Each row is a point. To make a cloud, some directions were put in groups of two or more. Within a group, all points are equally far from the middle, so they leave a hole (a ring in 2 directions, a hollow ball in 3). The other directions are filled evenly. Then the cloud was stretched, turned, moved and blurred a little. How many holes are there, and how many directions does each take, smallest first?

Cloud (21 x 3)
[[-0.6  1.3  4.3]
 [-2.5  5.7 -0.9]
 [-0.6  5.4 -7.9]
 [ 3.6 -0.2  0.4]
 [ 0.8 -3.9  3.4]
 [ 0.4  2.7  6.8]
 [-2.2  2.5  3.6]
 [-3.9  3.9  5.0]
 [-2.5  3.8 -5.3]
 [ 5.7 -3.0  4.6]
 [ 1.4 -1.7  8.2]
 [-3.2  4.5  6.5]
 [ 2.8  5.5  1.5]
 [-2.3 -0.6  5.8]
 [-6.0 -2.2  6.3]
 [-4.7  7.7  0.6]
 [-4.4 -3.1  0.1]
 [-0.3 -2.8  7.2]
 [ 3.2 -0.3  1.8]
 [ 3.6 -2.2  9.9]
 [-2.4 -2.7  3.4]]
Holes: 0

Cloud (27 x 4)
[[-1.1  2.3  3.8 -4.3]
 [ 3.9 -4.8 -0.2  2.4]
 [ 0.1  6.1 -7.0  3.0]
 [ 3.0 -2.5  0.8  5.9]
 [-1.9 -6.7  2.4 -2.2]
 [-0.8  8.5 -1.7  3.5]
 [ 1.3  4.1  3.3  5.4]
 [-0.8  7.6  0.9  4.3]
 [ 2.1  7.6 -0.3  2.5]
 [-5.5 -4.9 -1.6  2.4]
 [-4.5  4.0  0.9 -5.5]
 [-4.8 -2.4  2.8  4.8]
 [-1.9  8.4 -1.2  3.5]
 [-1.9 -1.2 -6.3  5.0]
 [ 2.8 -1.3 -7.0 -2.5]
 [-4.8 -3.0  5.4 -1.8]
 [-5.8  7.1 -2.2  0.5]
 [ 3.2  5.6 -5.2 -1.2]
 [ 0.1 -3.2  4.9 -2.1]
 [-4.6  5.8  2.9  3.5]
 [-5.3 -4.8 -4.5 -2.0]
 [-4.8  2.3 -7.2  1.6]
 [ 1.9  7.4 -5.0  2.1]
 [ 1.1  6.5 -6.6  2.7]
 [-4.1  3.4  2.6 -5.0]
 [ 3.3  1.7  4.0  1.5]
 [-5.5 -4.4 -3.5  1.8]]
Holes: 2 (2, 2)

Cloud (29 x 4)
[[-1.4 -2.9 -1.4  9.3]
 [-2.6  3.9 -3.0  1.6]
 [-1.2 -1.6 -5.4 -4.4]
 [ 0.0 -5.4  2.8  3.4]
 [-4.9 -1.7  3.4  6.4]
 [-7.8 -0.2 -2.6  0.2]
 [ 7.2  0.7  2.7  6.6]
 [ 6.5  0.2 -3.3 -4.2]
 [ 8.8  2.4 -0.1 -3.3]
 [ 3.6  5.9  1.1 -0.6]
 [ 6.2  0.7  4.3  5.8]
 [-6.4  0.9  1.6  0.0]
 [ 0.8 -5.8 -0.8  3.4]
 [-2.5 -5.0 -0.8  7.6]
 [ 8.3 -0.9 -0.1  3.4]
 [ 3.0 -2.9 -4.1  2.4]
 [-2.5 -4.6  3.7  3.5]
 [ 8.2 -0.6  0.9 -2.1]
 [ 0.8  2.4 -1.4  7.5]
 [ 0.0  1.2  5.1 -0.7]
 [ 4.0  0.7  0.5  8.9]
 [-0.5  0.2 -4.1 -8.0]
 [ 8.4  1.8 -1.6 -3.8]
 [ 9.1  0.0 -0.4  0.5]
 [-0.9 -1.7  2.5 10.3]
 [-2.7  5.0 -0.6 -0.9]
 [-0.9 -1.0 -3.5 -7.4]
 [-3.2 -6.1  0.9  3.3]
 [ 0.6  1.6  5.1 -0.3]]
Holes: 1 (4)

Cloud (51 x 6)
[[-1.4  1.5 -2.0 10.2  2.7 -1.0]
 [ 4.5 -3.5  6.5  2.0 -6.3  3.4]
 [ 0.1 -0.1  2.6  7.4 -7.0  3.4]
 [-1.7  5.9  0.4  8.6  0.6 -4.3]
 [-5.5  2.1  0.0 -2.7 -4.2 -0.3]
 [-2.8  3.2 -1.4  1.5 -7.0  3.0]
 [-2.4  5.5 -1.3  6.7  0.3 -4.6]
 [ 4.7 -4.9  4.6  1.8 -3.8  3.9]
 [ 1.1 -7.3 -0.9  5.4  2.2 -5.2]
 [ 3.9 -3.3  7.2  0.1 -5.8 -2.6]
 [ 4.1 -3.3  7.3  0.4 -7.0 -1.4]
 [-3.8 -8.5  1.3 -3.2 -2.3  2.9]
 [-4.0  2.7  8.1 -1.0  1.5  3.4]
 [ 5.1 -4.5  1.9  2.9  1.0 -5.4]
 [ 3.0  3.7 -4.0  1.2 -0.1  3.5]
 [-5.8 -5.9  1.6  0.0  3.8  4.6]
 [-3.3 -7.3  1.4  3.7  7.2 -0.3]
 [ 0.0  9.3  1.9  4.2  0.5 -0.1]
 [-0.4 -3.2  9.6  0.9 -7.0  0.4]
 [ 2.6  6.3 -2.8  0.3  1.5 -3.8]
 [ 5.7 -3.4  4.3  2.4 -6.5  3.3]
 [ 6.0 -1.5  4.1  2.7 -5.4 -4.3]
 [-0.3 -2.5  3.0  7.7 -2.5 -5.1]
 [ 0.8  3.6 -5.1  0.0  4.1  0.6]
 [-0.1 -0.9 -6.5  0.9 -4.7  4.2]
 [ 1.4 -8.3  1.7 -0.4  1.2  4.5]
 [-1.4  2.1 -7.1  2.4  4.7 -2.7]
 [-1.7 -7.3 -1.1 -6.7 -2.1  2.3]
 [ 4.8 -3.1 -5.6  1.8 -5.8  3.4]
 [-4.9 -4.5 -0.9 -0.9  7.1  2.2]
 [-6.7  1.3  1.1 -1.4 -1.8  5.6]
 [ 2.9  6.3 -1.3  2.7  0.1  1.9]
 [-3.2  8.3  3.9 -0.4  2.0 -3.1]
 [-4.5  5.4 -0.9  1.5 -1.1 -4.0]
 [-1.7 -3.0  3.0 10.5  2.5  0.4]
 [ 2.9 -0.5 -7.2  2.3 -1.3 -4.2]
 [-0.4 -5.1  0.5 -3.1  5.1 -3.9]
 [-3.0  0.1 -4.6 -2.0  6.9 -1.5]
 [-6.1 -3.5  4.9  3.8  6.2 -2.4]
 [ 4.3 -2.3  7.2  1.8 -7.6 -1.8]
 [-6.7 -4.2  3.1  2.2  6.3  1.7]
 [ 4.2 -6.2  3.0 -1.1 -1.8 -4.0]
 [-4.5 -6.5  0.1 -4.7 -2.0  1.3]
 [ 3.5  7.2  1.1  5.5 -0.2 -4.1]
 [-4.6 -1.0  9.1 -1.2 -3.2  4.9]
 [-5.1 -1.4 -2.7 -3.5  1.1 -2.8]
 [-2.5 -1.4 -5.2 -5.1 -0.7 -1.7]
 [ 0.0 -3.0 -1.5  7.9 -2.9  4.0]
 [-6.1  2.6  6.4 -1.5 -1.7  5.3]
 [-4.7 -3.6  7.8  5.2  2.0  2.9]
 [-0.6  1.3  2.2 -4.7  3.3 -3.7]]
Holes: 3 (2, 2, 2)
